Rows are points. Two turns around zero, p and q, are shown by what they do to some points. Where does a point land after both, in the order given? Backwards means that the second turn is done in reverse. Each puzzle has new turns, and all numbers are rounded.
(in the rows, 128 means zero)

Turn p:
[141  98] => [136  96]
[138 162] => [143 160]
[105 124] => [105 128]
Turn q:
[115 130] => [124 141]
[170 155] => [170 101]
[123 111] => [110 126]
[104 115] => [106 145]
Where do these land?
q, then p: [162 164] => [172 105]
q, then p: [134 117] => [119 119]
p, then q backwards: [108 110] => [132 101]
q, then p: [108 121] => [116 145]

Turn p:
[143 157 144] => [108 127 159]
[108  96 119] => [153 122  99]
[135 103 125] => [150 140 121]
[132 171 152] => [ 98 111 163]
[122 113  99] => [130 141  98]
Turn q:
[154 139 145] => [145 143 152]
[145 138 116] => [151 125 128]
[128 119 132] => [121 124 134]
[152 118 129] => [139 117 149]
[ 61 126 118] => [ 84 131  77]
Where do these land?
p, then q: [145 167 119] => [ 99 153 107]
p, then q: [116  96 136] => [152 109 146]
q, then p: [151  92 128] => [168 116 138]
q, then p: [125 151 106] => [116 157 122]
p, then q: [103 133 151] => [110 105 147]

Turn p:
[130  94 137 125] => [125  97 136 142]
[123 134 124  95] => [132 127 150 102]
[105 125 114 131] => [130 118 109 111]
[117 166 145 150] => [102 164 110 127]
[141 108 107  91] => [158 107 157 115]
[153 141 141 177] => [122 156 106 173]
Turn q:
[144 141 106 103] => [151 103 112 116]
[121 152 159 149] => [140 163 154 130]
[ 82 113 107 105] => [120 125  87 167]
[144 127 118 176] => [116 113 176 134]
[132 117 150 132] => [114 145 132 116]
[144 118 128 102] => [127 120 107 105]
Where do these land?
p, then q: [ 97 113 136 150] => [112 107 113 157]
p, then q: [132 129  92 100] => [133 123 117  84]
q, then p: [111  98 161 137] => [110 147 106  93]
p, then q: [137 152 123 117] => [152 138 128 117]
p, then q: [156 165 113 106] => [167 146 138  97]
q, then p: [134 111 143 158] => [ 93 128 126 114]

Turn p:
[ 89 116 110 123 146 156] => [102 121 153 141 121 167]
[124 128 149 135 135 112] => [127 148 118 121 144 128]
[115  98 117 136 108 105] => [121 142 162 136 142 105]
[166  99  71 147 155 138] => [ 92  60 136 129 143 104]
[143 141 155 144 122 142] => [158 125 108 126 142 138]
[137 169 154 129 120 112] => [151 152  88 131 120 121]
[102 139 110  86  98 130] => [132 146 154 137  76 128]
[147 133 160 123 139 130] => [142 132 106 101 136 135]
Turn q:
[107 165 155 121 143  99] => [ 96 139 110  90 102 137]
[148 104 100 152 117  96] => [138 162 139 164 136 155]
[147 101 128 116 117 111] => [134 139 160 131 142 143]
[143 142 155 135 138 139] => [140 112 129 114  99 130]
[105 102 149 130 131 156] => [118  82 130 133 140 131]
[102 121 110  97 155 149] => [129 113 104 106 170 115]
[143 162  98 146  96 146] => [140 150 121 158 106  84]
Where do these land?
q, then p: [130  87 109 144 109 137] => [125 117 111 133 174 141]
p, then q: [137  93 103 138 149 153] => [119  88 134 123 154 154]
p, then q: [136 166 166 114 119 133] => [159 157 135 136 127  92]
q, then p: [109 155 154  97 120 121] => [120 167 147 118 100 131]
p, then q backwards: [157 167 122 115 131  97] => [114 179 114 140 134 147]
p, then q: [132 131 102 164 138 133] => [129 117 109 151 138 160]
p, then q: [132  94 124 154 145 119] => [123 112 106 105 141 156]
p, then q: [ 91 130 144  98 113 131] => [123 119 137 120  94  91]
